Each row is a point. Examples show where two turns around zero, p and q, send a point. Where does a point land after both, in the order given? Backwards means that the second turn is done in reverse. Each puzzle has new turns, and all numbers are rounded.

Turn p:
[ -9 -54  12] -> [-32  37 -27]
[-15  19 -21] -> [ 12 -28 -10]
[ 9 31 15] -> [27 -2 23]
[15  4 -5] -> [-6 -6 14]
Turn q:
[17 -7 18] -> [-14 -20 -10]
[  5  17 -38] -> [ 9 11 39]
[ 5 -7 45] -> [-24 -14 -36]
[ 13 -18  -7] -> [ 10 -20   4]
[-39  15 -18] -> [18 42  3]
Where do these land?
q, then p: [-24  11 -22] -> [19 -3 28]
p, then q backwards: [  4 -34  30] -> [-28  35   7]
p, then q backwards: [29 43 -8] -> [ 32 -11 -40]
q, then p: [-17 -32 -17] -> [-24  -3  32]
q, then p: [-6  8 25] -> [  4 -21 -17]
q, then p backwards: [13  4 -8] -> [14  6 -5]

Turn p:
[-17  -2 -28  -6  16  25] -> [-12  17 -10 -16 -31  16]
[ -9  -2  -5 -26  -7 -24] -> [ -6   0  -2 -28  24  -4]
[-42  29  11  -6 -27 -46] -> [ 32 -22   9 -35  44  29]
[ 20  -8  17  10 -29  36] -> [ 27   5 -24  30 -13 -24]
[ 8 10 11 -6 39  3] -> [-34 -21   0  10  -8   9]
[ 31 -40  24  34  -2  23] -> [ 11  -2  17  41 -28 -44]
[  8  13 -30   0   9 -18] -> [-18  22  11  -3  14  19]
Turn q:
[  2  15 -20  20  21  14] -> [  7  -9  23 -19  25  -4]
[ -9 -25 -35  -5  -8   6] -> [ 12  -7   6 -20 -16  34]
[ -5  -3  23   1   8 -45] -> [-23  27  14  21 -22 -17]
[ -2  26  46  -1  24 -42] -> [-23  39   8  27   0 -48]
[ -7  16  -4 -38  14   9] -> [ 29  23 -18 -15   2 -12]
[-20  17 -19  25 -17  16] -> [-22 -14  -3 -31  21  13]
[  7 -42  30   6 -13  13] -> [ -1 -11 -10  45  -2  29]
[ 31 -26 -30 -32 -31  33] -> [ 43 -41 -29  -8 -24  24]
[ 4 22  9 24  2 -4] -> [-20  -7   9   0  17 -19]
Where do these land?
q, then p: [ 17 -14  15  26 -37 -27] -> [ 45   2  20 -25 -19  -7]
p, then q: [-19  -7  14  26   0  28] -> [-10 -37 -13  13 -16   6]
q, then p backwards: [ 22   6 -54 -11   4 -23] -> [-48 -40   6  11   6   2]
p, then q: [-16  11  11  -5 -33  25] -> [ 22 -34  11 -12 -18  -6]
q, then p: [-30 -11  -5 -11  15  26] -> [-24   3 -25  20 -13  15]
q, then p: [  0  13  -5 -19  -6 -61] -> [ 39  -2  -9 -19  47  10]
p, then q backwards: [21  8 14 24 30 13] -> [ 18 -28  22  18 -11 -17]
p, then q: [  5  -6   9 -30  28  20] -> [-12  14  -3 -23 -19  31]

Turn p:
[ -9  12  15  23  19 -29   9  -1] -> [-10  24  -4  18   2  30 -18   0]
[  2 -25 -14 -25 -54  -3  12 -21] -> [-22   2  -5 -20 -10 -47  21 -35]
[-12   9   0 -14  23  23  34 -23] -> [-15 -18  28  17 -38   1  -8   9]
[ 49  -6  -6 -17 -31 -19 -41   3] -> [ 24  28 -13 -29  33 -47   1   4]
[-13  37  -7  -3   4  32  27   5] -> [  3 -25  11  43 -20  -1  15  12]
[-30 -32  -1  -7  31   2 -22  24] -> [-14 -24  -2 -35  15  38   3  17]
[  2  -9   8  29  13  25 -35  -2] -> [ 39 -11  14 -14  14  25  -6 -10]
[ 25 -10  27  -5 -16 -33   1  27] -> [  3  40 -38 -16  -1  -4   7  11]
[ -1  43   0  11 -25  -9  -6 -40] -> [  4  27  31  38  13 -19   4 -25]
[-11 -20 -21   9  37  10  22  29] -> [-12 -41 -23  -2 -11  26 -21  17]
Turn q:
[  6 -20  10  -2  20  63 -49  20] -> [-48  25  29  27  30   9 -47  -6]
[  7  10  10 -20 -39 -31   0  -7] -> [ 19 -21  -5 -16 -16  38  13  15]
[ 10 -11   5 -22   6 -44  13   5] -> [ -2 -12 -29 -14  -6   1  23  35]
[-22   7  -3   7 -12 -19   9  19] -> [ 10   8  -4 -32   4   2  16  -8]
[-17 -19  20  34  29  39  -1 -22] -> [ -2  26  27  45  26 -25   7 -16]
[  1 -17  -9  25   3  60  26  -1] -> [ -4  28  45  19 -18 -35 -16 -15]
[-17   4 -36  -9 -14 -23  17 -23] -> [ 47 -11 -15 -17  -8 -13  -7   8]
[ 26   6   1  18  10 -16 -21   5] -> [-17   5 -31  13  -7  14   1 -13]
[  6  40   2 -32  -4 -29   6   4] -> [ -1 -49 -17 -26  -5  11   9   1]
Where do these land?
p, then q backwards: [  6  49  14   7 -31  20 -17 -25] -> [-25 -13  19  37  -1  22  22 -39]
p, then q: [-11 -17   0 -11 -20  -3  33  -4] -> [ 41   1   8 -15   1   4   3   5]
q, then p: [ -9 -14  16  -8  13  17 -28  44] -> [-15 -13  32  10   6  35  20  25]
q, then p: [  0 -15  15 -16 -17   1   9  36] -> [-11  -3   1   3 -14   6  40  21]
p, then q: [-12 -15   8   6 -13  17  49  35] -> [ 40  28  17 -18 -31  -6 -23   4]
q, then p: [  0 -16 -52  25 -26 -17 -26 -25] -> [ 44  -6   7  15  35 -46 -15   5]
p, then q backwards: [ 18 -10  16  26 -22   1  11 -29] -> [  0  12 -26  40 -14  14   4  -1]
q, then p: [ -9   6   5 -16  -3  23 -28   4] -> [ 14  -5  23 -17   3  24   2   9]
q, then p: [-13   5 -19   8  26 -43   1 -19] -> [-16 -16 -18   4  11 -25 -43   7]
p, then q: [ 20  42 -14 -19  23 -26  17 -15] -> [-15  21 -23 -20  23  22  21 -38]
q, then p backwards: [ 10 -15  10  -3  70   9 -22  -1] -> [ -5  31 -48 -12 -12 -45  12  13]

Turn p:
[ -4  -4   7  -5 -11 -22  -5  76 -27  -8   8] -> [ 29  34  26 -14   1  16  15   3 -44 -44   8]
[  6 -11  12  -9   1  15   6 -14   6   1 -18] -> [-16  -8 -11  -3   0   7   9  -1  13   9  18]
[  4  -8   9  14  -1   4   2 -19   3 -10  12] -> [  3 -10  -3 -13   8 -10 -13 -12  14   7   2]
[ 13  -7   5  -6 -12  17   3 -19  15 -15  12] -> [ -1 -34  -7  -9   2 -10   0 -10  12  -1   8]
[ 13  33  -3  -8   0  13 -15 -14   2  36 -22] -> [-29  -3 -26  26 -16  22   3  -8  -9  12 -22]
[ -9  -8 -10  44  -1  13  11  37   1   2   3] -> [-11  19  33 -15  23  11 -10   0  10 -31 -17]
[  8 -11   1  -8   9  13  12  -5   9  18  13] -> [-19 -15  -6  -7  17  -3  -3  12  -9   7   2]
[-26   5   5   0 -17   6  13 -11   4  -5  12] -> [ 23 -14  -6   3  14   9  -7  10  18  -1  -4]
[  3  20   5 -10  10 -23   1 -11   9  10 -50] -> [-16  27 -17  43 -16   4  12  -6   8  12  15]
[  2  -6 -16  -7   7   0  -1  16   8 -16   4] -> [  0  -2  15  -3  -6 -17  12   9  -3 -14   0]
[ -7   3  12   4  16   7   0   2   0 -17  12] -> [  8   6 -12 -18   5 -14   3   3   9  -8  -5]
[ 13   3  -6  -7  -5 -24  11 -18   2   2  15] -> [  8 -12  -3  16   0 -17 -21  -1 -13  10  10]
[ -9   0  -5  -4   1  12   1 -12 -25 -14  -8] -> [  7   1  -4 -14 -24   9  -6  11  15   5   3]
[ -8  -9 -17   2   2 -29 -40  -9  -5  15   6] -> [ 14   9  21   8 -10  -7   6 -11 -19  37 -21]
Turn q:
[ 29  -6  12   7  13   2 -10  24   9 -19  13] -> [ 17   4  15   4   7 -13  -3  14 -12 -36 -11]
[  6   2  -6   9 -14 -20 -12  10 -10  -4  -5] -> [ -5 -11  14   1   5   1 -18 -10 -18  -1   6]
[ -9   1  22  -1  20   8  15   5  -1   0 -14] -> [-17   4  -3  -5 -10 -13  10  11  12  -2 -23]
[-22 -20 -18  12  16  10  12 -11 -20 -18  -5] -> [ -1  -7 -41 -23  -3   6  -5   3 -10   7 -16]
[-13 -20   1   7 -20   8 -10  23   9 -18 -21] -> [-11  -1  -2  -3  21   8  -6 -31  -2 -20 -23]
[  2  16  -6 -12  15  18 -22 -18 -12   5  12] -> [ 12  10 -20  16 -21  -5 -14   8  12  -1  19]
[-18  23   2 -34 -14 -21   2 -16  25   1 -10] -> [-11  -6  22  11  -3  35  -3   1  35  18   5]
[ 25  11 -17   0  13  15   8  15  -9  24  21] -> [  7  32   1  -7  -7 -15   8  15 -16  -6  29]
[ 11 -16  -9   8 -26   3  11 -14 -22   2  -2] -> [  5 -21  -9 -18  -1  -5  11 -22 -13   4  18]
[-11 -22  13   1   8 -23  20 -12  24  18 -22] -> [-27 -18   2   9  21   7  30  14   6  18 -15]
[  9  27  -3   7 -14 -13   7 -20  18  20   6] -> [ 8 -1 22  4 12 -5  2  6 15 29 24]
[ -9   2  10  -5   2  13 -21  15 -11 -12  27] -> [ 23  16  -2  13 -21   1 -11 -10  -9 -13 -14]
Where do these land?
p, then q backwards: [ -6  -4   2 -27  -7  40   2  -6  -8   8  -7] -> [ -3 -17  -9 -24  13 -15  23 -24  -6  -9 -10]
p, then q: [  3  19  -2  -6  26  -2   4 -14   4 -12  14] -> [-14  -7  12   0  15  19 -17   3 -16   4  10]
q, then p: [-12 -23   1   2  14   0 -13   5  -9  -1   5] -> [ -4   8  18  -1 -20  10 -11   3  11  -3  -4]
p, then q: [  5  -1  -8   7  -6 -12 -24  -8   6   4 -21] -> [  0  -9   1   0   5 -17  11 -10  12  26   3]
p, then q: [ 37  38  -6  20   0  -6  -6  -6 -12   6  34] -> [-13 -40 -23  14  -2   9 -39 -18  -4  -3  15]
q, then p: [  7 -13 -18  19  -3 -14   5   0   7  -3  -9] -> [ -5  14  -2 -18  -6  -8   5  20  -9  11   0]
q, then p: [-32 -22  -1 -20 -18  -7 -12  -9   1   1   5] -> [-26 -18   5  -9  -1  17 -14   2  28  10 -10]
q, then p: [  5  15  -2   1 -16 -20  11   9  -6 -25 -18] -> [ 10  -6 -13 -16   1   6  32  -2  -2  19  12]
q, then p backwards: [ -2 -15  13   6 -38  21  16  14  10  -6  21] -> [ -8  -6  19  14 -13  -8 -40  20   9 -17   6]
q, then p: [-19  22  -6  14  13 -20  11   7  -4  -2 -30] -> [ 10  17  -2   8   6  20  34  11  -6  19 -15]
p, then q: [  5  -5 -12  -8  10  -7  -5  23  -8  39  22] -> [-28   4 -10  -5 -36 -16 -13  -8 -15  -3  -7]
q, then p backwards: [ -6  -3  29  -7  27   5  27 -15  -2  -7 -16] -> [-12   7 -21 -11  22  35 -11 -11   9 -11  -2]
q, then p backwards: [ 15  -9   9  -1  -1  21 -16  -1  21  -3   0] -> [-10  15   8   6  -5  -6  10  11  23 -17  -1]
